Each row of a before or after table is a point. One or more steps were done to the points. Then noise was added and the rows were shuffled. The steps act on columns, c1 being the first. What was done? A step turns or swaps two columns, mirrors them in a line or flattens them onto one, adds a multiple of one to another, or multiplies or shifts one. Angles are multiples of 10 degrees, from the lower column toward the higher: turns from -170 to 170, lines from 10 to 170 but not 90. Use the fewest steps. Two steps may share a column if one is a turn and the other turns, adds or multiplies; they go together, in the order done. Otherwise the lowest column goes first.

Before (14 x 3):
[[ 57 -71 -61]
 [-24 -35  19]
 [ -8   6  14]
 [-23   7  17]
 [-34  -8  30]
 [-24 -31 -68]
 [-38 -31   1]
 [-33   1  19]
 [  3   6 -11]
 [ 14  -6  26]
 [ 51 -12  19]
 [ -2 -28 -47]
 [ 36 -38  28]
 [-29 -28  28]]
After:
[[ 14  62 -73]
 [-62 -17   7]
 [-26 -24  -2]
 [ -3 -28 -40]
 [-48 -11   6]
 [-78   0 -31]
 [-63  70 -32]
 [-43  48 -25]
 [-71 -31  -7]
 [-74 -16   4]
 [-34  11   6]
 [-64 -21 -34]
 [-70 -28 -27]
 [ 15 -15 -11]]
Steps: shift c1 by -40; turn c2 and c3 by 90 degrees

Before, 9 rows:
[[-11 -60 -47 -38 -32   1]
 [ 15  48  14 -67  32  -4]
 [ -2  -4   5   4  38  39]
 [-41   2 -49  22 -16  -3]
 [ -8  33 -17  -4  25 -22]
 [ 29 -19 -29  24 -55 -35]
 [ -1 -27 -13 -31  31 -13]
 [ 31  16 -20  24  68  38]
 [ 20 -35 -62  -1   5  35]]
After, 9 rows:
[[ 68 -25  21  14  31  37]
 [-33  14  36 -78 -11   0]
 [-14 -34  40  -6 -43  -5]
 [  4 -12  57 -48  19  37]
 [ 41   6   2   1  -2  38]
 [ 22 -42 -10   0  -7 -23]
 [-58  -4  42  -3  32 -33]
 [ 29  12   6 -43  -2 -12]
 [ 32 -30 -76 -25  15  -4]]
Steps: swap c1 and c5; turn c2 and c3 by -140 degrees; turn c3 and c4 by -40 degrees

Before, 13 rows:
[[ 71  69  11 -26  39  -8  36  19]
 [ -9   5 -19 -15   7  15  21  46]
 [  7  -6  -2  25  -7  -8   1  -8]
 [-54  16 -55  -3   4  29 -20  31]
 [ 41  49   4 -32  76 -33  13  35]
 [-56   7 -16 -13  30  21  17  37]
 [  4  12  -4  16 -26   6  18   5]
 [-28   0  -1  -9  18   6 -26  46]
 [-45   6 -24 -38 -14   2  -6  24]
 [ 24  -7 -13  20 -13 -30  20 -29]
 [ 26 -36 -26   8  -8  -3   5 -18]
 [ 26   4 -30  13 -32  -6  18  16]
 [-16   0 -16 -40  23  39 -28   4]]
After (13 x 8):
[[-45   2 -22 -39 -28   2   6  -6]
 [ 28 -17 -31  13 -30  -6 -16 -10]
 [-55  46 -16 -14 -17  20 -16   9]
 [  7 -12  -2  24   4  -8  -1   2]
 [-10  30 -19 -15 -35  16 -21   3]
 [  5 -14  -3  16 -17   7 -17 -17]
 [-53  24 -55  -3 -25  29  20  -8]
 [ 26 -27 -26   8  11  -3  -5  28]
 [-28  36  -2 -10 -30   5  27  13]
 [ 23 -26 -12  20  19 -31 -19  -3]
 [ 70  63  10 -25   3  -7 -36 -49]
 [ 41  97   4 -32   7 -33 -13 -18]
 [-15  20 -16 -40   9  39  29   8]]
Steps: turn c5 and c8 by 60 degrees; turn c2 and c8 by -70 degrees; multiply c7 by -1
